Each row is a point. Each copy is the shape, with its points in the same order, turned, moved and blurred by noise. Is it also mirrored, or only turned?
In the rows, zero is written as 128.

Shape (8 x 2):
[[104  97]
 [108 114]
 [135  89]
 [156 111]
 [148 171]
 [170 121]
 [ 73  95]
 [185 219]]
Copy 1:
[[156 115]
 [149 134]
 [129 105]
 [104 122]
 [100 183]
 [ 88 130]
 [187 119]
 [ 59 222]]
Copy 1 is: mirrored
Copy 2, 8 rows:
[[169 146]
 [150 142]
 [170 124]
 [146 106]
 [ 86 116]
 [134  84]
 [168 185]
 [ 35  94]]
Copy 2 is: mirrored
Copy 3 (8 x 2):
[[170 147]
 [150 141]
 [171 116]
 [151  94]
 [ 99  94]
 [151  86]
 [165 175]
 [ 45  64]]
Copy 3 is: mirrored

Shape (9 x 3):
[[140  49  90]
 [151 178 101]
 [118  92 174]
 [135  78 141]
 [167 158  59]
 [149 140 101]
 [114  88 179]
 [184  73 153]
 [114  78 130]]
Copy 1:
[[ 89 203  74]
 [153  83 110]
 [125 182 161]
 [120 186 134]
 [140  96  58]
 [139 124  96]
 [121 189 176]
 [166 213 113]
 [ 96 179 130]]
Copy 1 is: mirrored
Copy 2 (9 x 3):
[[102  67  96]
 [169 154 166]
 [104 158  67]
 [112 123  79]
 [174 105 177]
 [150 128 141]
 [ 98 161  63]
 [153 111  51]
 [ 90 123  92]]
Copy 2 is: mirrored

Shape, 11 rows:
[[151  71 119 150  84 120]
 [147  87 236 164  74 131]
 [107 133  79 153 156  86]
 [114 140 118 220 160 162]
 [ 71 198 170 128 143 131]
 [169 100 144  99 153 223]
 [160 114  98 118 158 119]
 [ 90  88  79 148 159 101]
 [152  88 171 189 106 102]
 [162  96 162 103  43 126]
 [136  96 110 117 125 105]]
Copy 1, 11 rows:
[[143  49 122 129  86 117]
 [197  96 204 175  91 154]
 [ 56 103  76 127 111 118]
 [119 121  91 198 150  85]
 [ 87 197 153 135 132 107]
 [196  90 132  90 202  86]
 [123  87  84 103 128 133]
 [ 52  58 111 134 121 102]
 [150  74 132 184  98 160]
 [183  84 164  85  61 139]
 [117  76 117  98 111 132]]
Copy 1 is: mirrored
Copy 2:
[[123  71 108 144  52  92]
 [ 47  89 197 158  72  92]
 [177 124  81 136 139  80]
 [122  86  91 207 175 123]
 [132 182 171 163 161 143]
 [ 63  92  92 110 117 202]
 [116 120  69 110 114 111]
 [190  83  94 118 138  96]
 [ 90  77 139 168  95  61]
 [ 96 116 154 131  19 111]
 [138 109  99 111  95  98]]
Copy 2 is: mirrored
Copy 3 (11 x 6):
[[170 116 149 153 133 178]
 [145  73 218 163  84  97]
 [142 193 112 135 181 139]
 [132 122  86 170 179  75]
 [ 57 180 130 133 120  70]
 [118  51  91  66 111 131]
 [159 154 106  91 150 147]
 [120 163 124 131 209 161]
 [178 109 181 165 143 106]
 [152 108 168 143  54 173]
 [149 144 142 119 144 167]]
Copy 3 is: mirrored

Shape, 11 rows:
[[141 135 106 224 179 166 119 157]
 [ 92 138 115 132 100 107  62 116]
 [118 145  35  76  97 133  86 161]
 [157 134 139 133  84 149 162 112]
 [137 134 151 105  98 156 148  84]
 [139 122  78  84 154 136  79 147]
 [104  85  56 129 116 117 129  95]
 [169 140 123  85 119 133  55 149]
 [123 111 217 112 153 170 186 168]
 [149  70  84 105  17  65 134  86]
 [ 99 156  96 119 108  44 130  74]]
Copy 1, 11 rows:
[[173 106 102 190 147 194  90 148]
 [ 67 107 109 162 126  88  89 125]
 [ 75 120 109 196  99  69 145 215]
 [128 132 148 128  78 146 167 114]
 [113 156 158 124 100 122 168 113]
 [128 126 127 184 136  60 125 179]
 [ 91  96  89 187 145 103 184 133]
 [131 124 155 169  97  55  87 155]
 [153 112 214  71 153 169 144 155]
 [ 74  56 109 154  56  61 210  82]
 [ 82 107  43 104 116  76 151 111]]
Copy 1 is: mirrored
Copy 2 (11 x 8):
[[150 111  87 213 164 179 115 125]
 [129 116 129 143  57 101  72 125]
 [148 153  59  73  85 126  96 172]
 [160 126 149 116  92 160 180 135]
 [140 147 163  94  92 155 160  99]
 [171 144  81  78 133 135  73 128]
 [129 103  63 108 102  98 142 100]
 [202 146 138  89 100 146  65 133]
 [125  99 218 101 195 167 156 134]
 [191  84 108  75  22  71 185 125]
 [126 166 120 132  61  37 141 123]]
Copy 2 is: only turned

Shape, 15 rows:
[[111 174 111 113 176 125 134 120 110]
 [107 101  82  95  67 145 175 132 198]
 [137 186 103 178 170 194 139 174 187]
 [156 108 144 147  89 111 170 139 154]
 [101 162 180 109 138 137  77 171 177]
 [126 123  99 110 166 110  79 122 155]
 [113 103  88 161 166 167 102  73 121]
 [109  72 141 207 188 134 166  91 142]
 [108 157  95 127 184 172 141 117 114]
 [169 131  94 153 102 136 121 126  98]
 [205  91 116 121  77  69 192 156 158]
 [107 147 126 157 102  68 160 147 148]
 [ 92 178 192 154 192 191 129 107 223]
 [162  71 142 195 104 126 148  79 177]
 [155  62  89  95 130 147 157 180 111]]
Copy 1 (15 x 9):
[[135 166 128  90 167 121 135 164 125]
 [ 79  96  71 122  53 146 121 191  89]
 [112 168  77 147 154 190  77 200 195]
 [123  98 135 155  75 160 151 160 132]
 [101 107 151 139 146  86  63 190 172]
 [129 108  86 105 162 102 125 130 142]
 [ 98 105  85  94 205 182 137 116 121]
 [119  77 126 119 191 204 202 190 157]
 [131 158 101  88 188 167 103 171 122]
 [135 137 121 154 131 165 131 100 108]
 [172 103 118 150  22 141 182 146 130]
 [ 99 145 131 168 105 112 173 174 134]
 [ 61 115 150  75 165 163  83 221 227]
 [ 91  59 132 133 107 201 180 123 161]
 [199  89  91 143 124 155 126 163  73]]
Copy 1 is: only turned
Copy 2 (15 x 9):
[[ 94 189  93 156 155 154 120 112 127]
 [185 123 115 135 134 180  98 196 205]
 [ 93 226 101 126  99  99  99 136 225]
 [161 128 175 137 121 115 140 154 166]
 [ 78 161 117 133 145  97  34 155 143]
 [147 187  66 132 190 108  88 137 126]
 [153 153  38 121 167 116 135  85 163]
 [121 123  94 114 185  77 196  89 197]
 [100 185  67 122 147 154 140 103 158]
 [178 169 101 134  98 118 134 107 118]
 [209 156 201 129 135 125 163 191 151]
 [129 139 146 196 145 101 142 176 153]
 [ 60 164 119 112 175 104  58  86 238]
 [197 109 141 127 155  71 145 102 203]
 [168 149 103  65 121 146 160 186 112]]
Copy 2 is: mirrored
Copy 3, 15 rows:
[[100 134 148  78 144 112 134 148 120]
 [137  59  50 111  82 153 153 135 179]
 [167 160  95  75 189 193 157 135 124]
 [173 123  93 144  65 133 141 131 117]
 [192 132 173  55 111 157  95 137 174]
 [151  96 136 100 157  88  99 135 161]
 [101  91 136 150 181 125 112  84 129]
 [136 141 157 204 154 132 176  87 144]
 [ 95 114 142  85 170 139 149 123 115]
 [137 103  93 133 125 126  90 134  73]
 [195 105  54 149  47  83 150 161 101]
 [140 155 109 148  73 132 125 183 149]
 [163 184 156  65 151 179 170  58 198]
 [177 126  84 200 102 122 129  64 143]
 [166  30 120 123 114 122 160 158  87]]
Copy 3 is: only turned
Copy 4 (15 x 9):
[[153 165 114 102 162 109  96 161 150]
 [ 47 113 118  84 153 157 196 135 170]
 [ 97 163 129 122 180 209  76 216 159]
 [ 94 145 174 148 124 139 179 165 148]
 [104 163 202  81 144 135  75 162 220]
 [104 120 141 120 176 101  74 129 171]
 [131 124 100 146 128 160  72  95 132]
 [171 106 113 199 105 171 124 144 178]
 [154 150 104  95 161 155  86 153 130]
 [ 91 146 156 139 126 126 112 149  88]
 [ 75 115 192 163 158  95 223 179 123]
 [ 87 163 132 139 111  91 155 192 181]
 [144 201 152 126 173 226  93 147 249]
 [ 91 128 157 211 111 173 161 111 159]
 [120  62 169  93 148 130 147 162 101]]
Copy 4 is: mirrored

Shape, 15 rows:
[[170 101 152 160   7 129 101 176 129 113  94 123]
 [161 124 180 129 124 109 104 102 111 124 139 103]
 [153 101 126 115 142 144 145 140 134 206  61 103]
 [163 129 115 151 135 114  92 162 130 115 131 115]
 [ 83 113 123 155 118 109 125 106 148 172  97 207]
 [173 185 158  99 149 163  94 191 168 114 126 157]
 [171 123 118 121 112 124 115 163 142 109 101 207]
 [134  91 122 148 110 145 168 111 148 133 142 149]
 [144 121 125 119 142 125 143 130 126 128 117 100]
 [125 106 134  35 133 150 164 137 135 146 119  96]
 [123 117 127 126 154 223 128 139 117 134 130 108]
 [151 106 112 134 108 135 102 131 135 115 122 163]
 [158 143 130 144 132 153 100  99 158 145 102  98]
 [145 133 123 130 101 140 157 103  98 120 127 100]
 [132 106 176 147 155 122  92 148 139 114  45 100]]
Copy 1 (15 x 12):
[[119  55 146 177  32 139  94 165  94  81  81 114]
 [163 103 181  89 100 120 129 134 115 143 111 117]
 [143  52 118 162 162 128 126 176 118 202  97 143]
 [163 137 146 154 106 105 102 167 138 125 125 111]
 [ 79 107 121 175 134  96 130  79 136 151 124 181]
 [137 167 157 134 124 182  83 190 168 122 100 165]
 [124 123 127 158 121 101  91 161 140  90  91 190]
 [114  84 107 131 128 112 172 138 137 109 121 136]
 [135 105 126 115 129 105 130 176 132 156 109 110]
 [105  84  98  65 140 133 117 206 120 175 136 144]
 [112 104 142 126 192 171 135 180 114 121 145  94]
 [129 101 129 147 123 108  97 141 129  92 124 138]
 [154  90 136 137 140 154 108 124 156 150 106  91]
 [128 103 115 103 122 117 144 145  97 127  94  91]
 [118  76 212 152 133  99  82 168 152 167  99 108]]
Copy 1 is: only turned
Copy 2:
[[ 98 155 176 120  63 164  87 171 100 125  38 185]
 [136 135 181 143 127 151 125 127 109 109 152 153]
 [162 128 130 160 163 197 101 149  98 153  84  78]
 [141 140 112 147 123 137 102 172  99  95 131 163]
 [105  84  95 164 177 138 116  97 132 164  57 177]
 [183 184 113 112 196 171 108 180  90 102 115 212]
 [164 110 117 109 141 126 114 155  90 130  60 203]
 [116  97  93 120 102 167 148 105 106 125  97 147]
 [143 132 125 130 134 144 129 148 116 114 124 114]
 [133 150 123  70 173 179 122 145 134 153 132  89]
 [103 157  89 113 168 194 106 114  55  86 125 125]
 [135 104 111 118 128 137  95 136  87 110  94 175]
 [167 158 123 160 129 165  82 102 112 109 120 138]
 [116 154 135 121 104 137 141 110  92 128 116 117]
 [139 132 172 165 170 159  84 158 119  58  89 121]]
Copy 2 is: only turned
Copy 3 (15 x 12):
[[191  69 143 154  85 149  71 137 173 132  78  87]
 [156 123 147 135 135 105 107  95  81 138 130  87]
 [127 137 113 134 141 148 131 110 119 177  55 179]
 [171 131  99 146 145 113 114 153 123 135 137 102]
 [120  80 120 203 127 106 129  81 133 121 126 190]
 [159 202 148 178 151  92  84 188 145 100 122 139]
 [187 110 132 159 160 115 106 140 167  68 121 173]
 [151  95 168 157 118 155 158 107 133 137 138 154]
 [133 141 122 124 139 140 147 121 118 135 117 122]
 [ 91 162 161  72 121 148 114 124 122 139 108 163]
 [120 164 145 162 151 204 125 134  99 152 139 143]
 [173 102 138 151 148 137 103 117 142 118 145 148]
 [157 161 125 163 144 131 114  80 124 166 123 120]
 [154 131 140 130  99 167 146  91 109 127 115 108]
 [106 118 115 177 184 123 108 108 136 131  64  87]]
Copy 3 is: only turned
